Each row of a before or after table is a point. One or more steps were done to the points. Then noise was added and the rows were shuffled. The steps act on how far a point lies along the listed directions, d1 being the first. Write out the steps. A step turns or swaps two directions, mirrors them in a line or flattens them onto one, adds a multiple of one to another, or multiplies one. Angles are multiples of 10 degrees, from the lower direction toward the higher: turns from -170 to 170, lines from 10 to 170 but not 90. Use the fewest steps. Two steps may share a direction if one is a turn and the other turns, adds or multiplies; they go together, in the order done. Otherwise the lowest direction goes first.
In the rows, 128 means zero.

Directions:
(1): [98 94]
(2): [162  98]
Before, 10 rows:
[[138 140]
 [ 84 145]
 [ 78 161]
 [125  94]
 [ 65 148]
 [118 122]
 [ 59 124]
 [ 93  85]
 [124 142]
 [181 100]]
After (10 x 2):
[[182 127]
 [124 126]
 [ 61 130]
 [ 93 130]
 [ 67 130]
 [117 125]
 [ 85 131]
 [126 127]
 [142 127]
 [ 79 130]]
Steps: flatten d1 and d2 onto the line at 130 degrees

Directions:
(1): [120 148  55 117 117 116]
(2): [166 138 133 151 127  64]
(3): [144 145 131 164  68 154]
Before (14 x 6):
[[135 157  95 136  99 124]
 [198 158 121 171 104  25]
 [111 131 124 107 119 110]
 [124 108  83 111 139 126]
 [108 137  80 103 122 136]
 [151 112 186 140 132 108]
 [130 168  93 171  95  81]
 [125 105 146 103 140 135]
 [190 165 122 188  76  75]
 [146 123 127 127 128 123]
 [159 147  94 129 135  69]
 [124 115 221 133 138 141]
 [127 121 101 134 118 151]
 [110 125  87 113 136 139]]
After:
[[132 116  75 115 138 109]
 [119 118  96 121 134 148]
 [111 173  77 166  74 128]
 [115 133 121 111 116 105]
 [159 165 113 181  39 161]
 [152 110 205 150 117 128]
 [130 109 248 135 143 142]
 [164 160  82 149  90  93]
 [113 141  69  95 134 118]
 [148 124 129 131 120 128]
 [121 155  80 125  98 142]
 [118 129  77 112 143 116]
 [136 104 152 108 145 116]
 [186 171 112 195  30 110]]
Steps: multiply d1 by 1.3; turn d2 and d3 by 50 degrees

Directions:
(1): [181  74 152  92 119 164 147 131  90 125 105]
(2): [119 137 139 115 116 128  80 165 149  82  61]
(3): [125 128 146 126 218 131 116 103 110  86 134]
(4): [205 159 159 139 123  80 128 136 147 113 146]
Before:
[[167 150 131 153 161  75 150  94 134 128 176]
 [151 138 119 140 104 131 114 167 140 122 117]
 [ 77 125 120 108 138 137 111 130 123 112 129]
 [106 169  88 143 135 108 115 140 167 133 135]
 [ 14 135  87 143 113 150  89 148 149 116  73]
 [162 170 148 114  91 112  69 154 152  99  75]
 [124 133 130 137 149 124 108 135 127  95 102]
 [126 144 108 150 134 101 137 113 132 152 165]]
After:
[[150 166 144 113  91 118  65 156 150  95  66]
 [  8 128  81 143 116 156  97 142 145 128  85]
 [147 134 117 141 104 139 114 168 139 123 114]
 [ 73 126 118 111 137 139 113 124 120 115 133]
 [133 147 110 149 136  99 136 116 133 149 164]
 [173 151 136 153 162  70 144 100 141 120 166]
 [105 172  89 145 131 108 113 142 168 133 134]
 [117 131 127 138 147 127 110 137 127 100 100]]
Steps: turn d2 and d4 by -10 degrees

Directions:
(1): [ 96  86  83  70 167 130 153 158 131 108 145  91 163 158 158 160 140 160]
(2): [132  98 122 133 124 130 131 150  82 202 125  96 169 157  75 112  82 102]
(3): [ 99 140  61 192 134 152 110 147 107  77 127  97 109 130 102 144 138  82]
Before (10 x 18):
[[144 134 146 123 120 129 125 118 155 151 108 145  98 102 106 106 132 153]
 [172 161 172 113 119 110 125 106 164  98 145 192 109  92 202 124 138 160]
 [128 120 134 120 136 137 130 116 123 129 133 149 101 103 136 145 135 138]
 [158 159 206 107 117 133 136  81 171 108 125 188 106 103 155 121 145 147]
 [130  84  91 143 144 123 134 145  75 160 125 100 153 134  64 120  74  90]
 [111  84 128  73 135 122 158 149 180 144 134 131 149 132 154 121 143 168]
 [139 130 160 116 127 128 134 141 143 113 129 141 140 123 149 137 151 152]
 [ 66 109  12 147 153 129 117 188  79 102 126  55 151 183  85 157 119  79]
 [ 74  60  66  89 156 150 155 163  96 131 127  88 184 176 121 158 111 105]
 [158 143 234 101  92 121 135  72 176 167 157 196 115 101 182 120 131 201]]
After:
[[136 142 129 141 123 136 116 118 156 121 109 141  85  96 106 112 144 143]
 [135 173  90 193 125 140 105 130 131  45 143 149  90 102 165 141 146  98]
 [ 97  58 120  36 151 131 169 145 120 158 130 121 192 171 151 146 112 148]
 [ 94 103  97 102 139 135 151 148 187  91 134 127 124 121 166 132 162 155]
 [160  81 166  71 139  95 151 116 115 186 127 148 159 119 114 108  81 151]
 [122 137 130 145 132 140 125 148 135  87 128 126 130 120 141 142 158 133]
 [122 122 119 139 136 143 124 123 114 122 135 137 100 109 128 145 134 125]
 [112  74 110  56 141  95 143 173  83 219 124  84 206 196  94 122  78 130]
 [126 172 130 181 120 158 114 100 150  49 125 155  82 103 130 139 156  98]
 [111 181 140 191 105 160 109  85 177  43 155 172  57  82 177 153 176 151]]
Steps: turn d2 and d3 by -80 degrees

Directions:
(1): [151 118 119 143 149 110 100 153  82 142 194 106 102 172 157  83 164 120
 115 158 115 133  83 158  90 157 121  50 168 121  98 152]
(2): [112 110 111 105 127 152 119 106 174 134 149 192 148 181 105 112 134 163
 135 207 141 202 124 130 103 121 151 126 124 109 143  60]
(3): [103 130  81 104 115 118  83 115 141  97 155 197 161 133 139  99 156 127
 118 152 126  67 118  88 177 130  67 150 116  98 104 183]
Before:
[[108 108 159 113 117 157 180  98 193 145  75 135 144 123  55 150  85 168
  144 153 142 249 187 140 106 105 210 190  99 123 182  21]
 [196 106 167 173 158 131 159 147  84 184 168  33  58 183 143 134 152 105
  136 109 118 203  88 199  19 148 167  39 191 157 133  87]
 [ 86 130  79  62  85 111  78 108 156  86 127 223 173 125 136 121 152 119
   93 152 135  40 151  45 221 115  40 199 104  72 111 211]
 [127 134 142 134 119 146 151 122 143 146  95 125 159 124 117 143 110 124
  147 129 124 164 145 129  91 125 161 130 132 157 156  84]
 [135 118 129  98 119 169 131 118 158 112 118 160 150 114 108 143 119 138
  121 150 136 135 159 103 140 124 127 164  98 116 167 100]
 [109 140 101 104 129 107  96 108 126  95 132 169 161 109 128 130 145 118
  120 130 130  55 153  97 174 140  74 140 111  96 110 180]
 [130 139 131 110 110 131 130 134 133 129 114 129 140 107  93 151 120 130
  139 100 121 128 142 101 140 104 128 146 103 153 136 155]
 [ 72 136 133 107  92 151 151  66 189 115  50 200 151  80 107 181 103 140
  145 118 181 106 152  86 186 115 139 195  88 109 137 120]
 [107 145  89 116  96 112  98 115 143 100 120 163 148 129 136 138 148 126
  111 120 144  50 156 103 166 132  96 167  97  95 124 172]
 [117 118 107  95 118 136 103 115 136 145 142 189 154 159 134 117 152 143
  126 165 132 149 116 125 139 113 157 110 136 113 140 106]]
After (10 x 32):
[[ 74 132 111 103  95 137 121  73 173 108  91 219 152 103 124 151 133 133
  133 144 174  84 126  88 190 131 109 165 101  94 115 154]
 [117 120 117  99 119 139 109 113 137 148 133 186 152 150 129 128 143 143
  130 162 133 155 121 128 144 106 169 118 130 120 151  93]
 [113 100 120 111 124 133 121 110 162 135 151 166 146 168  88  90 140 161
  130 199 130 211 140 136 110 129 157 134 124  95 139  84]
 [137 117 115  96 123 164 118 120 148 111 137 168 152 128 116 127 135 132
  118 161 131 130 146 103 142 131 113 154 101 106 154 115]
 [196 107 167 171 158 130 162 150  85 184 166  32  58 180 143 135 154 103
  137 106 121 204  86 196  17 144 170  42 190 159 132  84]
 [127 134 122 132 124 141 127 131 129 144 125 136 161 142 132 120 130 119
  138 146 118 146 125 123  93 138 139 106 144 146 138 106]
 [107 148  97 117  91 118 109 117 147  99 105 156 148 126 130 149 138 125
  116 113 145  56 164 102 166 128 105 179  93  98 132 162]
 [109 144 114 105 124 114 114 105 134  98 102 161 156  98 115 148 128 121
  125 117 132  69 170  98 172 131  88 157 102 106 123 160]
 [127 138 121 109 113 127 118 138 125 126 129 134 139 110 101 141 134 127
  134 110 118 122 131 103 141 112 121 137 104 148 127 169]
 [ 84 134 102  64  81 122 107 101 169  92  88 205 168 107 120 150 126 123
  104 128 144  60 179  42 220 103  64 226  89  86 132 180]]
Steps: flatten d1 and d3 onto the line at 130 degrees

Directions:
(1): [ 80 122 176 165 127 105  81 127 153 102 135  83  88 109 123 130 109 125
 119 132 137 126  67  97 133 106  94 121 135 112  63 195 105 118  51 125
 170 150 109  81 109 124 119  81 166  84 159 162 148 144 144  99 107 187
 140 174 144 112  88  90  70 154 115 144]
(2): [131 133  97 128 148 122 124 111 131 139 131  92  48 115  71  95 119 130
 196 127 104  72 152 140 107 171  98 163 134 118 158 168 139 109 163 162
  78 153 136 116  89  97 104 137 121 154 126 117  66  86  71  66 138 162
 115 111 134 184 114  72 126 126  68 155]
(3): [ 89 122 165 142 118 126 124 135  88 136 108 105 118 132 106  72 121 104
 127  72 105  64 161 130  70  66  92 110  82  76 145 146 100 168 126 119
 107 162 200  81 127 172 149 151 114 139 148 111 143 135 162 166 112 101
 102 126 164 126 138 169 136 151  94  40]
(4): [105 208 115  83 141 133 194  91  92 174 147  98 107 193 152 107 123 127
 148 118 128 114 153  65 160 124 138 106 124 148 108 136  89 133 127 154
 183 182 166 152 136  50 147  89 106 130 107  87 124 169 157 115 109 167
 115 131  84 145 160 112 107 137 180 107]
Before, 11 rows:
[[106 129 151 150 121 106 104 102 163 128 156 100  66 124 113 109 105 142
  158 145 103 102 108 107 124 140  96 151 128 119 101 173 106 122 103 154
  139 167 113 115  96  95 114 107 161 106 134 137 115 135 103  93 136 166
  147 140 128 148  82  66  72 135 105 185]
 [ 92 172 122 111 132 126 143  80 109 127 137  83 101 164 127 101 139 127
  146 121 129 112 100  83 156 117 125 119 128 150 111 175  85 117 105 137
  171 160 132 144 104  95 149  99 132 118 135 121 111 144 136 106 122 173
  120 135 111 144 137  88  84 140 127 119]
 [136  89 152 154 119 130 100 146 135 107  90 155 179  99 143 147 113 136
   98 116 126 144 115 156  91 112 119 136 109 123 114 107 127 137 122  96
  127 103 122 135 135 191 122 148 136 134 160 153 163 132 146 175 121  66
  146 135 158 103 130 180 122 131 109  86]
 [162 124 122 122 127 133 128 132 142 134 123 168 179 132 161 170 145 144
  109 143 152 168 111 144 150 149 166 114 144 167 130  86 155 112 130 118
  136  87 107 162 149 153 118 154 139 120 126 149 130 127 124 157 147 108
  118 129 129 112 148 158 143 117 161 141]
 [106 125 123 148 141 115 129 122 136 144 147  78  73 140 114 122 100 131
  168 135 114  99  94 102 159 167  97 153 133 135 110 173 113 119 113 146
  144 163 124 123 116  91 126 101 126 121 138 122 111 102 123  76 130 176
  140 131 129 147 104  59 105 139 108 171]
 [173  71  91 146 133 143  83 142 194  73 132 205 195  73 160 207 158 150
   85 196 173 197  80 174 174 156 181 169 184 181 123  69 175  97 121  96
  130  34  40 174 143 169 119 130 158 118 101 165 120 103  91 131 149 105
  162 141 128  79 117 133 153  83 144 210]
 [139  60 150 161 123 128  99 154 144 106 121 148 135  70 101 129 131 114
  129 120 139 110 133 182  91 116  96 141 107 100 188 123 144 119 143 102
   63  99 122 108 131 199 104 177 121 160 160 126 126  99 101 139 160  95
  133 114 180 147 128 158 161 130  64 123]
 [131 139 112 112 155 123 150 120 139 145 140 114  85 122  89 109 124 133
  172 142 117 136 125 133 148 169 139 141 144 138 123 158 145  95 125 137
  117 148 109 140 110  86 114 102 123 142 127 112  85 107 101  88 143 164
  133 117 140 143 112  78  98 112 105 180]
 [145  55 150 189 109 124  67 173 125 103  98 144 155  80  92 145 139 119
  103 125 115 133 124 182  94 115 117 131 119  94 148 101 157 144 142 104
   73 107 135 102 138 209 141 189 125 131 137 157 148  96 106 174 129  57
  126 140 168  98  89 167 146 122  88 104]
 [151  45 150 182 119 124  64 149 145  84 103 146 118  60  99 120 125 148
  116 136 121 129  93 182  95 132  93 147 134  92 131 140 152 125 122 125
   94  91 104  78 109 195 103 155 166 107 153 181 128  91  99 119 155 104
  153 165 185 112  89 137 117 129  53 137]
 [132 167 103 119 133 123 140  99 132 158 172 108  69 154 135 144 132 144
  165 149 124 150 117  75 171 185 147 134 144 144 113 153 124 111 145 158
  144 172 113 159 104  54 107  87 146 116 110 136  87 143 110  66 130 187
  137 143  86 141 125  72  99 118 164 201]]
After (11 x 64):
[[179  50  93 157 130 142  66 152 204  62 128 213 202  56 154 212 158 150
   80 197 173 200  73 189 167 158 178 174 184 176 127  67 185  96 120  89
  115  22  30 168 141 188 114 141 163 117 108 177 121  93  84 134 153  94
  166 140 139  75 107 137 157  81 131 216]
 [141  78 146 162 124 125  93 135 129 102 112 133 109  87 110 110 124 149
  125 132 122 124 104 155 108 132  99 138 131 101 123 143 135 128 121 134
  119 114 120  88 111 161 111 138 157 109 144 163 128 108 111 112 146 121
  149 166 165 120 102 129 108 134  75 129]
 [ 80 214 115  87 138 129 176  62  89 150 146  66  89 198 140  91 137 127
  156 116 131 104 112  51 173 117 131 107 127 161 102 179  65 120 105 152
  201 189 152 155 107  55 160  77 121 118 124  98 108 165 153  97 111 194
  114 137  88 152 155  79  74 144 153 108]
 [125 194 100 106 137 125 162  86 120 174 178  99  63 176 144 137 130 145
  172 145 123 146 126  55 183 183 150 128 142 150 106 157 111 113 144 167
  162 189 126 167 106  30 113  74 138 117 104 121  85 156 121  61 124 200
  134 145  73 147 137  65  92 122 181 195]
 [127 152 109 105 157 124 161 114 133 153 145 110  81 132  94 108 122 132
  174 141 117 135 128 123 154 169 141 137 144 141 120 160 139  95 126 141
  126 157 116 144 110  74 117  95 118 142 124 104  84 112 105  86 140 171
  131 119 134 146 116  74  95 114 115 176]
 [145  37 153 173 118 125  81 165 155  91 116 158 141  51  94 136 133 116
  122 123 139 115 125 203  80 117  91 147 109  94 195 120 154 118 144  95
   47  82 111 100 129 223  98 188 128 159 167 139 127  87  92 142 166  83
  137 114 192 140 118 163 167 125  50 129]
 [139  83 153 156 118 129  95 148 139 104  89 157 180  94 142 148 114 138
   98 116 125 145 112 160  89 111 118 137 109 123 116 106 129 136 122  95
  123 100 119 134 133 197 120 152 136 135 160 156 165 130 144 176 124  62
  146 135 160 101 128 182 122 131 106  87]
 [ 87 197 140 112 132 110 161  70 133 169 174  75  47 179 134  92 101 141
  175 136 103  90 129  52 151 136 105 131 124 135  83 181  72 126 104 177
  188 214 146 137 104  29 131  73 142 108 116 102 114 170 128  83 121 201
  137 141  91 163 110  50  53 143 150 166]
 [ 92 176 116 119 149 119 171  98 112 172 159  60  60 181 131 107  97 130
  180 128 114  90 110  60 179 164 104 140 130 148  98 180  88 121 112 164
  179 197 148 139 121  40 139  76 111 123 126  96 109 127 143  68 118 201
  132 132 101 159 126  50  93 144 141 156]
 [150  38 153 198 104 123  53 180 134  94  93 150 160  66  86 150 141 120
   98 125 116 135 118 195  87 114 114 136 121  90 152  98 162 143 142  98
   62  96 127  98 134 227 137 197 130 131 142 165 150  89  99 176 132  48
  129 139 178  93  83 173 150 121  78 110]
 [171  89 127 141 122 131 100 147 158 115 115 182 189 103 150 179 146 144
  102 146 152 174 100 172 136 149 161 123 147 159 139  83 171 110 132 107
  113  66  91 153 147 187 109 170 150 118 135 166 131 110 113 162 155  91
  123 128 147 105 134 165 150 114 139 150]]
Steps: add 1.5 times d1 to d4

Directions:
(1): [126 120 164 150 109 160 125 120 125 132  90 109  69 144 113 151 190 108
 147  95  98 125 128 115 139  72 101 127 156 129 141 136 157 121 132 153
  99 138 102 116 174 161 128 120  96  84 152 165  91 153 141 152 118 100
  39  96 150 215 110 120 146  91  28 109]
(2): [157 226 141 132  74 103 131 117 140 152 130 144 177 159 147 113  89 105
 120 155  76 111 161 113 157 119 175 144 152 145 155 132  87 158  99 143
 151  98 147  97 110 114  64 136 144 107 133 149 123 178 163 102 154 211
  91  98  74 176  87 151 124 119 131 144]
(3): [ 65 101 151 156 121 184 172 121 142 156 165 141 202 148 126 155 131  70
 108 100  93 117 111 144 130 122 115  80 125 108  73 159  94 124 156 133
 196 105 146  99  77 150 106 141 128 110 128 105 100  89  50  98 143 110
 116 153  89 113 158 134 105 118  56 138]
(4): [194  95 174 142 106 115 167 150  93 137 121 111 136 119 125 131  93  86
 216 162 156 163  92 100 131  61 151 150 151 121 162  64 122  99 136 141
 162 110  89 134 153 107 158  85 106 132  99 121 115  98 130 113 145 115
 157 168  51 158 164 150 115 188 111 136]
(5): [146 164  86  63 147 132 184 164  66 129 146 124  50 165 171 117 114 174
 143  92 109 107 121  81  97 134 142 107 132 111  98 173 133 107  93 156
 157 126 162 107 166  84 104  97 146 118 106 155 102 104 112 170 139 143
 105 141 105  82 149 152  74 122 107  57]
(6): [113  51  88 121 141  90 169 130 142 149 157 101 139 172 111 124 122 139
 119 143  95 208  94  97 153 147 120 139  97  82 124 159 162  98  49 134
 100 159 108  82 121 152  87 144 102  50 131  99 160 166 144 111  75 158
 146 147  93 157 130  91 147 147 142 118]
Before (14 x 64):
[[114 141 147 131 124 164  87 139 130 126 129 136  86 111 133 128 168 143
  106  96 136  83 148 148 120 135 113 125 134 161 113 158 149 154 168 142
  117 134 145 155 133 125 162 124 133 154 148 142 134 119 111 156 145  99
  112 115 199 112 129 133 141  70 105 110]
 [175  78 115 110 119 108 188 160  83 156 141 110 145 109 117 148  99 115
  189 162 145 180  80  91 110  89 125 138 118 105 142 105 121  88 109 153
  154 126 113 102 128 125 133  88 117 132  95  99 130  86 115 119 129 124
  182 182  53 120 172 131  95 183 135 129]
 [ 80 168 112 127 137 147 110 141 146 119 131 140  79 143 141 155 188 149
   97  73 110  99 132 135 133 137 121 126 129 120  97 178 138 150 116 132
   99 129 144 136 136 133 124 156 142 109 155 148 130 147 107 147 109 120
   48  80 142 136 117 123 118  67  83 114]
 [116 177 106 134 128 137  56 116 140  95  95 138  39 111 117 144 205 189
  111  87 135  89 161 136 120 143  97 121 141 138 135 152 181 148 160 128
   53 158 131 141 172 147 158 141 135 133 161 157 134 141 134 174 107  97
   88  66 230 142  94 103 145  92 101 102]
 [125 119 168 166 113 171 147 129 128 139  96  91 110 149 113 153 170  86
  121  94  80 122 143 107 132  66 104 122 149 148 145 139 135 126 135 157
  113 143 104 103 158 163 120 134 118  76 148 158  76 159 125 144 128 119
   39  92 136 220 105 131 152  78   7 124]
 [169 117 144 111 137 101 173 145  98 128 141 125 186 119 121 122  52 141
  175 160 150 124 101 110 125 122 151 144 118 118 141 103  96 130 128 126
  181 101 135 124 126  90 133 101 129 154  91 110 128  97 122 102 153 142
  186 164  69  79 169 137 114 186 175 123]
 [117  89 141 132 127 110 173 123 119 139 170 119 158 130 141 138 108  95
  173 142 142 155 107 126 131 110 131 137 119 108 107 105 120  93 143 113
  193 117 142 125 111 111 135 104 125 136  92 101 132  74  96 110 144 120
  185 176  74 100 166 123  90 153 131 142]
 [147 102 134 135 137 133 147 142 140 139 137 143 164 135 123 135 109 117
  156 159 138 157  93 121 139 131 141 147 138 111 126 103 116 108 132 135
  156 130 114 139 136 122 150 104 119 140 124  99 146 111 109  98 116 128
  168 163 103 126 140 139 123 166 142 127]
 [ 90 129 159 152 127 161  88 105 165 120 103 128 126  89  95 145 165 128
   95 104 138 106 153 167 126 131  95 119 130 158 123 124 130 156 176 124
  116 133 127 151 124 178 122 167 120 147 154 124 140 145 132 120 125  79
   90  86 202 173  82 115 160  88 105 159]
 [108  86 143 134 159 174 102 137 132  99 112 106  74  96 128 153 182 126
  142  92 161  94 114 151  99 120  85 127 132 147 127 118 156 128 185 125
   98 126 121 160 150 160 188 113 124 155 139 149 106  99  94 163 119  58
  110 121 196 127 123 110 131 117  82 104]
 [158  72 176 140 103 122 192 125 134 164 154 121 169 148 126 131 109  99
  173 167 113 174  97 109 127  89 138 130 128 101 141  87 110  96 107 128
  164 101 100 100 148 119 135 104  98  90 109  86 138 103 137  77 126 111
  143 160  65 144 156 123 108 170 116 146]
 [135 197 175 156  94 161 113  98 145 130 117 144 147 132 135 139 133  90
  123 111 105  73 153 145 123  83 132 119 180 147 136 117 105 141 165 135
  166  90 150 127 129 138 119 130 141 137 138 152  92 123 113 129 163 117
   85  97 119 158  93 153 114  92  60 120]
 [140 154 134 144 150 131  55 116 147  95  83 129  76  77  97 128 179 139
  129 111 146 101 144 156 126 118 108 130 128 147 164 105 154 145 132 123
   63 156  98 164 155 140 175 133 129 144 161 148 134 133 147 156 112 113
   93  66 212 154  99 113 187  99 120 127]
 [165 177 186 169  94 155 149 124  89 127 101 126 136 134 150 136 127  96
  160 135 102  94 148 103 153  56 150 128 187 143 155  93 102 130 156 155
  168  97 135 122 138 127 132 115 120 131 113 154  94 126 129 136 162 121
   84 110 116 154 116 150 119  95  59 111]]
After (14 x 64):
[[179 116 139 116 110 132 169 155  77 145 130 119 144  88 126 154 100 103
  190 155 161 137  99 111  99  78 128 130 136 123 140  89 104 102 154 153
  175 105 126 121 131 120 156  84 133 171  98 110 111  60  94 127 158 107
  172 169  63 103 176 149  84 169 124 138]
 [101 107 140 144 137 127  91 111 166 120 103 113 109 102  88 134 163 151
   97 119 133 140 144 145 132 141  97 136 120 144 139 128 155 145 135 128
   84 152 113 141 139 178 109 171 110 120 156 119 158 169 156 125  98  95
   98  87 200 192  71  96 172  94 135 150]
 [123  93 114 117 135 117 101 144 137 130 140 112  74 137 119 115 160 169
  108 117 124 140 128 120 140 149 111 150 114 135 128 167 186 137 105 147
   77 165 129 135 143 133 145 130 116 108 155 130 165 154 145 156 105 125
  127 120 190 134 121 103 163  88 140 100]
 [ 98  72 107 153 159 125 112 117 168 132 129 112 122 130  83 134 169 122
  108 113  99 171 101 138 150 133  94 116 101  93 136 149 166 116  75 129
   69 169  88 109 123 173 125 156 102  65 166 110 149 150 122 127  71 131
  105  95 158 174 119  84 194 111  96 120]
 [151 141 170 156 107 157 124 124 119 127  78  94  86 133 120 147 172 104
  127  97  97 104 155 113 127  65 110 139 155 164 164 123 138 129 141 153
   97 144 103 124 175 152 137 123 121  96 147 170  79 167 146 157 136 118
   37  76 154 218  96 138 155  83  28 122]
 [182 181 133 132 106  91  97 106 139 115 102 117  85 135 130 112 126 149
  134 143 122 123 154 116 134  96 136 168 168 141 181 104 154 125 100 133
   91 126 122 132 171 131 115 126 126 113 141 156 135 176 190 147 124 150
  104  87 138 187  67 125 142 113 135 104]
 [116  48 113 123 170 137 109 145 137 104 125  83  61 117 117 140 178 148
  141 107 149 142 100 130 110 132  86 146 115 126 141 127 185 115 130 128
   62 152 107 142 162 166 167 119 111 113 137 137 133 134 130 167  84  79
  121 127 186 145 122  86 146 131 110  96]
 [ 78  98  84 137 135 128 112 119 158 122 133 121  82 157 101 154 202 174
  103  87  93 154 124 118 142 157  83 111 113  90 108 191 197 120 106 133
   58 178 122  92 147 174 114 163 113  60 160 122 149 157 113 147  68 116
   99  95 183 161 108  74 147 109  80 100]
 [ 92 168 103 120 140 137 101 146 142 120 123 134  66 143 139 149 183 160
  100  76 117 103 130 129 130 136 124 140 129 121 101 172 148 145 107 129
   88 131 141 139 142 131 125 152 140 109 156 152 140 155 125 151 104 125
   51  71 150 142 114 122 120  72  99 112]
 [175 117 145 109 142  95 169 147  99 125 140 126 174 114 123 119  49 148
  179 163 153 124  99 113 124 125 153 150 118 124 148 101  96 130 128 128
  175 104 134 129 133  87 137  98 128 160  94 114 133 103 130 107 154 142
  181 163  71  78 162 138 113 187 179 122]
 [154 133 148 121 126 101 133 127 104 114 139 125 118 103 151 130 107 120
  184 147 173 125 136 132 119 106 138 153 134 139 139  76 120 107 162 105
  174 116 147 160 139  91 167  90 135 178  91 123 132  74 129 131 160 116
  181 155 108  94 147 139  96 151 163 139]
 [175 137 203 139  95 144 157 121 121 145 127 136 156 112 138 133 112  96
  180 162 143 113 123 134 102  73 145 125 151 138 149  61  90 120 161 127
  177  78 110 138 156 100 171  90 119 149 106 112 117  78 134  95 161  89
  129 146  93 127 153 153  95 156 114 149]
 [194 150 155 149 102  99 142 126  85 121  96 107  96 145 142 118 122 137
  165 158 107 145 138  78 164  69 156 161 173 129 183  90 135 118 102 156
  111 126 113 123 165 129 125 112 104 102 116 154 123 168 182 145 127 148
   97 101 120 177 101 130 139 108 107 101]
 [155 124 142 134 131 143 134 139 138 134 131 147 156 125 126 139 109 114
  157 154 151 136 105 129 138 125 147 149 149 129 129  95 111 118 151 138
  160 126 121 151 145 116 159  97 126 160 123 105 139 102 111 103 131 118
  162 158 111 121 139 152 120 162 140 133]]
Steps: turn d3 and d6 by -120 degrees
